Each row of a before or after table is a point. One or more steps were done to the points. Then noise was added and the rows were shuffled. The steps act on columns, c1 being the first. What was done? A step turns or swaps two columns, mirrors them in a line or flattens them onto one, adds a multiple of one to another, or multiplies or shifts one. Angles are multiples of 10 degrees, from the lower column toward the higher: turns from -170 to 170, lines from 10 to 170 but not 90. Use the fewest steps. Two steps may share a column if one is a turn and the other turns, adds or multiplies; they go together, in the order done. Otherwise the lowest column goes first.

Before (14 x 3):
[[-51   5 -10]
 [-19  45 -32]
 [ -9  -3 -25]
 [ -9  47 -24]
 [ 70  17  18]
 [ 15  16   2]
 [ 16  57 -49]
 [-21 -15  -4]
 [-31   8   3]
 [ 52 -10  18]
 [ 29   1  37]
 [-24  12  -8]
 [ 35  20  -6]
 [ -3  12  16]]
After, 14 rows:
[[-18  45 -11]
 [ -8  48 -11]
 [-22 -15  -2]
 [ 33  19  -3]
 [ -8  -5 -10]
 [-31   6   1]
 [ -2  13   8]
 [ 14  16   0]
 [-50   3  -6]
 [ 52 -11   8]
 [-22  10  -5]
 [ 72  17   7]
 [ 16  59 -20]
 [ 29   0  14]]
Steps: multiply c3 by 0.4

Before (10 x 4):
[[-11  20  18  26]
 [-16   7  12  -5]
 [ 20 -25   2 -66]
 [ 27  -8   0  25]
 [ -6 -51  19  26]
 [  7 -34 -14  38]
 [ 14  31  18  29]
 [ 14  23  19  -4]
 [  5  -8  24   2]
 [ 23  30  21   0]]
After:
[[ 14  51 -29 -21]
 [ 27 -14  -9 -24]
 [ 19 -39  21  62]
 [-17  12 -11   9]
 [ 14  38 -15   8]
 [ 24  47 -20   8]
 [  5 -54  -2 -39]
 [  5 -13 -23   7]
 [-12  31 -24 -19]
 [ -4 -81 -25 -18]]
Steps: multiply c2 by 1.6; turn c3 and c4 by 160 degrees

Before, 14 rows:
[[ 13  -2  -6 -12  46  42 -48  15]
 [ 44  -8  31   0  37  35 -21   4]
 [ 58   3 -18 -58   5  -4  -9 -24]
 [ 28 -36   0  -1  -4  16   3   0]
 [ 42 -20 -55 -20 -27  21  -3   2]
 [ -9   5   6 -48  12  15 -12 -35]
 [ 48  -4  -9  -7 -26  22 -18 -41]
 [-11  23 -43  -8  -7  25  -6 -50]
 [ 22 -22  10 -32 -24  17 -32  24]
 [  4 -18  22 -11  53 -19 -35  -5]
 [  6   3  28 -15 -19  43  -8   3]
 [  6 -45 -11 -39 -37   5  -8  16]
 [-24 -20 -18   3   1 -12  -8  70]
 [-47   2 -25  30  11 -22 -25  29]]
After, 14 rows:
[[-10   4   5 -48  34  15 -11 -13]
 [-11  23 -43  -8  33  25  -5 -37]
 [ 57   4 -18 -58  22  -3  -8 -11]
 [ 48  -3 -10  -7  14  22 -17 -47]
 [ 42 -19 -55 -21 -18  21  -4 -20]
 [ 43  -7  31   1  21  36 -20  30]
 [ 21 -23   9 -33 -34  16 -31  -3]
 [  4 -18  22 -11  37 -19 -34  38]
 [  5 -46 -11 -37 -37   5  -8 -19]
 [-48   3 -26  31 -15 -22 -25  27]
 [-23 -19 -19   3 -53 -12  -9  46]
 [ 12  -2  -6 -12  18  43 -48  44]
 [ 27 -36  -1   1  -2  16   4  -3]
 [  4   3  28 -16 -14  43  -8 -12]]
Steps: turn c5 and c8 by 50 degrees

Before:
[[ -7  23  -7  -3 -24  41 -26  36 -20  -1 -14]
 [ 12 -37 -25 -28  -4 -23  25 -51  16  67  12]
 [-20   9   5 -49 -17 -46  -4 -17  -7  -2 -10]
 [-28 -24  -2 -19 -21   8  39   7  -5 -24  23]
 [ 23  26 -51  -2  15 -41  17  13 -36 -11 -31]
 [-25  -5 -43  26  -4  38  10 -11  53 -10  10]
 [  7   8  27  15  14  13  12   2  17  -2 -18]
 [-37 -19 -35  13  -2 -26  26 -31 -51   9  27]
 [-11  19   0 -38 -18 -41  -7  12  22   7  30]
 [  5  -1 -26   3   6  42  33 -56  27 -47  53]]
After (10 x 11):
[[-17   8   5 -49 -19 -46  -5 -16  -6  -3 -10]
 [-26  -3 -45  30  -1  38  12 -12  55  -9  11]
 [  4  11  29  17  16  13  14   3  17  -3 -20]
 [ 24  26 -51   1  14 -40  19  14 -37 -13 -30]
 [ -6  22  -9  -1 -24  40 -24  36 -19  -1 -13]
 [-12  20   1 -39 -18 -41  -7  11  24   8  32]
 [  7  -4 -27  16   4  42  34 -57  26 -48  51]
 [-29 -23  -2 -11 -19   7  40   5  -7 -24  22]
 [ 11 -37 -23 -50  -1 -25  26 -49  16  68  14]
 [-36 -17 -34  12   0 -26  25 -30 -54  10  28]]
Steps: add -0.3 times c10 to c4

Before (11 x 12):
[[ 17  -4  37   2  49  -7  18   6 -45   1 -21  36]
 [ -2 -25   2 -11 -50  10  15   4  44  -5  52 -26]
 [-34  39 -19 -23 -10 -28 -52 -38  -4  14 -28  11]
 [-22  -2  16  12   2 -35   7 -15  49   7  -3  -2]
 [-62  -6 -21  -8  55  13 -27   3 -29  -6  -7   5]
 [-11   2   2  21 -45 -43   4 -48 -18 -19 -10  34]
 [-57 -14 -16  -5 -52 -37 -11  34  -3 -22  46 -29]
 [ 48  -4   9  12  19  -8 -18 -26   0  15  43 -14]
 [-21 -36 -16   1 -30 -34  -1  11  -9 -39 -49  14]
 [ 23   4   5  30 -29   0 -14  26  27 -41   6  17]
 [-14 -11 -26  19 -23 -10 -40  28  34  19   1  29]]
After:
[[ 22   7   5  30 -27  -1  17  26  27 -41   7  18]
 [-24  -5  17  12   4 -35  -6 -15  49   7  -3  -1]
 [ 19 -19  39   3  50  -7   1   6 -43   0 -21  33]
 [ -2   4   1 -10 -52  10 -34   3  44 -10  50 -15]
 [-35  26 -22 -23  -7 -31  58 -38   1  15 -29  -6]
 [-10  34 -27  17 -22  -7  20  31  32  19   2  31]
 [-11 -13   2  21 -46 -44  11 -48 -16 -17 -12  31]
 [ 51  17   6  10  18  -6   2 -25   0  16  41 -12]
 [-57  19 -17  -6 -51 -38 -12  36  -3 -21  44 -24]
 [-62  26 -22 -10  55  13   7   1 -29  -6  -6   7]
 [-21  17 -16   2 -29 -33 -26  13 -12 -42 -49  24]]
Steps: turn c2 and c12 by -20 degrees; turn c2 and c7 by 120 degrees

Before, 8 rows:
[[ 18  19   5 -11  21  -4  24  46  49  23 -26  -1 -39 -22  22  -5 -23 -23]
 [-58  37  -9 -52 -21 -24   1   0  28 -12  -4 -10 -49  18 -27 -19  10  16]
 [ 16  -7  -8  19  42  33  30 -30 -24 -47  22 -47   5 -25 -42  46 -31  27]
 [-10  15 -11 -11 -26 -26  74  -2 -12 -18 -22 -41  17  16  -5  21 -30 -14]
 [-26  32  53 -32  53 -11  47 -28 -18  -4  36 -18 -18  27 -21  21  17  -1]
 [ 15 -30  24  24 -24 -11   1 -30   4 -18 -39 -18 -40   3  20   5  37  11]
 [-57 -10   8   9 -13 -21  27   7 -14 -21  31   6 -22  10 -14  55 -30  38]
 [-26 -27  25 -11  -1  28  13 -31  23  30  12 -32  25 -20  23   5   0   5]]
After:
[[-56  38  -2 -53 -20 -23 -25   0  27 -11  -4 -12 -50  17   4 -19  11  15]
 [ -8  15   6 -13 -26 -28 -16  -9 -12 -17 -22 -40  14  18 -67  21 -27 -14]
 [-27  32  -1 -30  51 -10 -27 -30 -20   0  35 -15 -17  28 -46  22   6  -1]
 [ 18  19   5 -10  21  -4  15  47  46  27 -23  -9 -39 -25 -27  -3 -24 -23]
 [-29 -25   1 -12   0  25  22 -34  25  27  11 -25  26 -21 -14   4  -2   4]
 [ 17  -8   7  22  42  32 -45 -36 -21 -45  21 -41   5 -26 -24  49 -26  27]
 [-57 -11   5   8 -13 -23 -22   9 -13 -21  29   5 -23   7 -25  56 -32  36]
 [ 13 -30  -3  21 -24 -12  19 -33   5 -21 -38 -13 -42   3  -7   3  33  13]]
Steps: flatten c3 and c17 onto the line at 100 degrees; turn c7 and c15 by -100 degrees; turn c8 and c12 by -10 degrees

Before (10 x 24):
[[-17  38  24 -20 -30  -7 -11  19  26  28  16  -7  15 -18 -27   1 -37 -30
  -33  -5 -34  27  -8  15]
 [  4 -34 -54 -25 -30  -1  -2  25  17  42  24  20  23  29 -43 -14  35   4
   28  36  20  48  39  -2]
 [-10   3   4  19 -28  28  22  25 -29  -8 -30 -43 -40 -43  18  41 -13 -40
  -38  -4  38 -13 -14 -35]
 [  5 -29 -57  -4  -8  13  38  41  50  -8 -51  -5  12 -29  14  35  21  42
  -12  20 -21 -10  -1  13]
 [ 25  43 -36 -19 -21  -5  43 -18  33   4 -25 -37   2   2   8  15 -48  14
  -33  27   0 -25  29  35]
 [  2  27   4 -18   7  26   7   3 -25  12  -3 -16  24  23 -12 -29 -20 -27
  -48  15 -11 -22  20  -4]
 [  1 -15  -2  19 -16  10  39  63 -12  17  25   6  22  33  28  27  18  42
  -18  10   5  -3 -13   5]
 [-33  -4 -34  -1  16 -24  13  -6  44  15 -18 -10 -26 -24  21  33 -44 -32
  -49   7  27  44  47  -7]
 [ 20  21   6  35  18 -14  26   4  37  52 -23 -12 -17  29  28 -29  17  18
  -13 -29  -2   0 -23  25]
 [-53  22  23  38 -38 -13 -14  28 -24 -16  17  -4  -2 -23  14  35   4   7
  -50   7 -45  46  39  24]]
After, 10 rows:
[[ -1 -15   7   7 -16   8  39  64 -11  26  26   6  22  32  28  28  17  42
    6  -6  20  15  -4   5]
 [-16  38 -22  33 -30  -4 -11  19  27  -3  17  -7  14 -18 -29   0 -36 -30
   46 -12  11   6  28  15]
 [  1  26   7  19  10  26   7   4 -24 -11  -3 -14  24  27 -14 -28 -19 -26
   32 -14  33 -21 -21  -4]
 [  5 -34  64  49 -29  -1  -2  26  15   0  23  20  23  28 -46 -14  36   4
  -31   8 -13 -39  49  -2]
 [-54  22 -12 -34 -38 -12 -13  30 -25  26  16  -4  -4 -24  14  34   3   8
   64 -20  22 -37  46  22]
 [ 20  21 -23  25  18 -14  26   5  37  56 -23 -14 -16  28  31 -29  15  20
   11  17  11  23   1  27]
 [-35  -4  33  13  15 -22  14  -3  42   5 -17 -11 -25 -24  21  36 -44 -32
    0  15  58 -48  43  -5]
 [-12   1  -7 -14 -29  28  22  28 -30  15 -30 -42 -39 -44  17  41 -12 -43
  -13   0  52  14 -15 -34]
 [ 22  41  43  13 -21  -5  43 -20  30 -14 -25 -37   2   3   9  14 -49  14
   17   4  29 -29 -23  34]
 [  5 -28  57  -4  -8  13  40  42  51  -9 -48  -7  14 -28  16  36  21  42
   24  19   0  -1  -9  14]]
Steps: turn c3 and c20 by -140 degrees; mirror c4 and c10 in the line at 60 degrees; mirror c19 and c21 in the line at 120 degrees; turn c22 and c23 by 90 degrees

Before (10 x 32):
[[  6  -3  17  10 -11 -32 -36  34 -15 -10  -9   7 -37 -10 -30 -12 -25 -19
   -4  27  11  26   8  41 -53 -45  16  21  12   3 -57 -18]
 [-12   1  44 -18  21   8  -8  12 -18  -5   3  14 -19  27 -10  -7 -16  15
   -9   2  12  19 -10   9  12  23  46 -35  -2 -11  -2   8]
 [ 24 -16   5 -10  22  48  -4  -4  -7 -17  14  30  -4  15  32   3  12   9
  -13  24  20  43  10   6 -11 -14  22  -5 -22  22   1  -1]
 [ 20  43 -23  22 -17 -34   7   8  57 -53 -44 -28  26 -49   5  32 -20 -46
   52  71 -40 -12 -24 -16  -9 -10 -29  45   5 -27 -13  -3]
 [ 29  -3   2   6   6 -18   5   1  -7 -20  27  23   2  22  17  -3  -8 -15
  -13  10   7  33  12 -19  -1  29  15  -6  -3  17  17  13]
 [ 18  -5   8 -15  33  -5  21   3 -20 -12   5  10 -20  11  25 -12  17  24
    8  11 -23  16  -6 -13  -5  23   0 -27 -36 -15  25  -5]
 [  2  15  28   3  22   9  -3  10 -41 -27  18   3 -40 -22  13  -3   7 -15
   -1  17  12  -3  -2   0   1  24  29  -3 -18  20   2  15]
 [-11 -16   5  31 -16 -47 -14  -2 -10 -34 -13  -3 -16 -25 -32   4 -33  -2
   18  59   2  14  -4  59 -24 -40  26   6  34   8 -35 -32]
 [ 14 -16   2   8  40  -9  15 -10  24 -14   3 -35   9  22  18  18   5 -20
  -26   0  11  63  18  -4  11   9 -35 -29 -27  15  21  27]
 [ 44  -9 -10 -13  11   9  -1 -17   3   5  -1   4  33   0  69   1  42 -18
  -26 -14  17  48  10   4   4   8  -7 -39 -29   5  28  25]]
After:
[[ 45  -9  -9 -13  12   9   1 -15  -2   4  -3   2 -28  -1  68   2  42 -19
  -25 -12  15  47  32   3  21  10  -6 -39 -28   6  26  24]
 [ 28   1  -1   4   7 -15   1   1  18 -21  26  23  -4  21  17  -3  -9 -14
  -12   9   7  32  35 -19   2  29  15  -7  -3  16  19  11]
 [  1  15  27   5  20   7  41  11   5 -27  17   0  29 -22  13  -3   7 -12
   -1  17  12  -4  -6   0 -25  23  30  -3 -16  20   2  14]
 [  6  -1  17  12 -11 -34  50  33 -96 -10  -9   7  50 -11 -30 -14 -24 -21
   -5  28   9  26  21  41   6 -45  18  19  10   2 -57 -19]
 [-11   3  43 -16  21   7  26  13 -14  -8   3  14  11  25  -9  -6 -15  15
  -10   0  13  20 -29   8 -15  24  45 -34   0 -10  -3   9]
 [ 18  -5   8 -14  32  -4  -4   5  67 -13   5  10  17  12  23 -11  17  26
    8  11 -21  15 -19 -13 -10  24   0 -28 -34 -13  24  -4]
 [ 23 -14   6 -12  22  47  10  -5  -6 -17  14  29   9  18  32   4  13   8
  -12  26  21  44  31   8   5 -13  23  -6 -21  22   1  -1]
 [ 20  44 -22  22 -21 -34 -60   7   1 -53 -43 -28 -16 -47   5  32 -20 -47
   52  70 -41 -10 -73 -14  22 -12 -26  46   5 -28 -13  -5]
 [ 14 -15   3  10  42  -9 -37 -12  36 -15   3 -35 -10  21  17  16   4 -19
  -25   0  10  62  53  -4   1   8 -34 -27 -26  16  19  26]
 [-12 -16   6  31 -15 -47  24  -1 -36 -35 -14  -3  24 -24 -34   6 -33  -3
   20  59   2  13 -10  57   1 -39  26   8  33   6 -33 -30]]
Steps: multiply c7 by 3; turn c7 and c9 by 110 degrees; multiply c25 by 0.7; turn c13 and c25 by 140 degrees; multiply c23 by 3
